Each point is reached from the start by the listed moves, each made once or not at all, plus a little noise. Is the number of moves made odd or even? Then give how often each move was made.

Moves:
(1): [ 2.45 -0.77 -0.86  0.29]
(2): [-0.10  2.81 -2.30  0.80]
Start: [-0.43 -0.62 -0.01 -0.66]
Points:
[-0.51  2.21 -2.24  0.08] => odd (0, 1)
[-0.46 -0.65 -0.03 -0.68] => even (0, 0)
[ 1.99 -1.36 -0.88 -0.36] => odd (1, 0)
[ 1.88  1.49 -3.24  0.45] => even (1, 1)

Moves:
(1): [ 2.31 -0.83  0.80  0.51 -0.68  0.41 -1.26 -0.33  0.27 -0.21]
(2): [ 1.37  0.94 -0.93  0.18  0.62 -0.38  0.78 -0.70 -1.66 -0.69]
(3): [-0.05  1.09  1.74 -0.32  0.15 -0.18  1.50 -0.46  0.97  1.37]
(4): [ 0.50 -0.95  0.60  1.74  0.16  0.90  0.71 -0.20 -0.39  1.24]
(5): [ 1.00 -0.46 -0.04 -0.69  2.80 -0.84 -0.12  1.25  0.39  0.24]
(6): [ 0.25 -0.33 -0.13 -0.50  0.08  1.89  0.22  0.30  0.58 -0.82]
(7): [ 0.70 -1.80 -0.77 -0.85 -1.34 -1.47  0.75  0.05  0.53  0.63]
(8): [ 0.54  1.34  0.10  0.07 -1.41 -0.15  0.69  2.20 -0.59  0.07]
Start: [-0.29 -0.92 -1.03 -0.14  0.75 -0.84 -0.37  1.58 -0.66  0.44]
Points:
[ 2.31  0.01 -1.35  1.29  0.21  1.21  2.02  3.12 -2.73  0.19] => even (0, 1, 0, 1, 0, 1, 0, 1)
[ 3.34  0.41  0.52  0.34  0.68 -0.91  0.65 -0.07 -0.80  0.84] => odd (1, 1, 1, 0, 0, 0, 0, 0)
[ 0.93 -0.44  0.22 -1.22 -1.72 -2.47  2.60  3.51  0.08  2.40] => odd (0, 0, 1, 0, 0, 0, 1, 1)
[ 3.13 -0.68 -0.38  0.16 -0.87 -0.24  4.46  2.77 -1.25  2.22] => even (0, 1, 1, 1, 0, 1, 1, 1)
[ 3.46 -3.21 -0.29  1.51 -2.50 -1.23  0.43  3.18 -1.03  2.09] => even (1, 0, 0, 1, 0, 0, 1, 1)
[ 2.64  0.66 -1.94 -0.81  2.70 -2.10  0.90  4.26 -2.51  0.04] => odd (0, 1, 0, 0, 1, 0, 0, 1)

Moves:
(1): [ 1.03 -0.39  0.55 -0.57 -1.22 -1.33  0.68 -0.86  0.79 -2.38 -1.77 -1.72
 -1.56]
(2): [-1.03 -0.14  0.23 -1.31 -1.47  0.79 -1.04 -0.30 -0.85 -0.34 -0.37  0.20
  0.56]
(3): [ 0.19 -0.58  0.73 -0.70  0.01  1.14 -0.08 -0.60 -0.94  0.07  0.13 -1.15
 -0.88]
(4): [ 1.22 -0.69  0.68 -0.80  0.46  0.19  0.13  0.46 -0.67  0.96  0.81  1.38
  0.98]
(5): [-0.49  0.60 -0.30 -1.29  0.99 -1.62 -0.73 -0.03  0.41  0.70  1.45  0.00
  0.38]
(6): [ 0.12 -1.02 -0.03 -1.33  0.36  0.98 -0.28  0.64  0.20 -0.62  1.72  1.54
  0.53]
(7): [-1.40  0.45 -0.24  0.24 -0.27 -0.89  1.02  0.47 -1.36  1.22  2.54  1.75
 -1.39]
(8): [-0.13 -0.51  1.11  0.48 -0.77  1.10  0.13 -0.11  2.06  0.38 -1.58 -0.54
  0.47]
(9): [ 0.70  1.22 -0.41 -1.33 -0.20  0.88 -0.35  1.34 -0.41  0.63  0.20 -0.13
  0.08]
(10): [-0.51 -0.26 -2.33 -1.26 -0.28 -1.11  0.39  0.86 -0.89  1.43  1.69 -0.51
 -0.56]
(11): [-1.29 -0.82  0.33  2.59 -0.05 -0.91 -1.45  1.27  1.06 -0.38 -2.28  0.23
 -1.80]
(12): [ 1.06  0.02  0.50  0.17  0.05 -0.04 -0.14 -1.20  0.43  1.02 -0.94  1.63
 -0.32]
Start: [ 0.31  0.84 -0.57 -0.26 -0.97  1.22  0.65  1.44  0.19  0.25 -0.26 -1.20
  0.41]
Points:
[-0.63  0.13 -1.88 -2.46 -2.50  1.05 -1.47  5.05 -1.68  2.61 -0.26 -0.11
 -0.44] => odd (0, 1, 0, 1, 0, 0, 0, 0, 1, 1, 1, 0)
[ 1.00  0.74  0.87 -3.10 -3.00  4.12 -0.64  2.85  0.44  1.80 -1.12 -0.19
  2.51] => even (0, 1, 0, 1, 0, 0, 0, 1, 1, 0, 0, 0)
[-0.06 -0.32  0.28 -4.12  0.69  1.06  0.88  2.24 -2.09  2.61  6.52  2.15
 -0.09] => odd (0, 0, 1, 1, 1, 1, 1, 0, 0, 0, 0, 0)
[-1.79 -1.43 -1.75 -3.00  0.25 -1.03 -0.45  4.33 -1.86  3.44  5.91  1.87
 -2.37] => odd (0, 0, 1, 1, 1, 1, 1, 0, 0, 1, 1, 0)
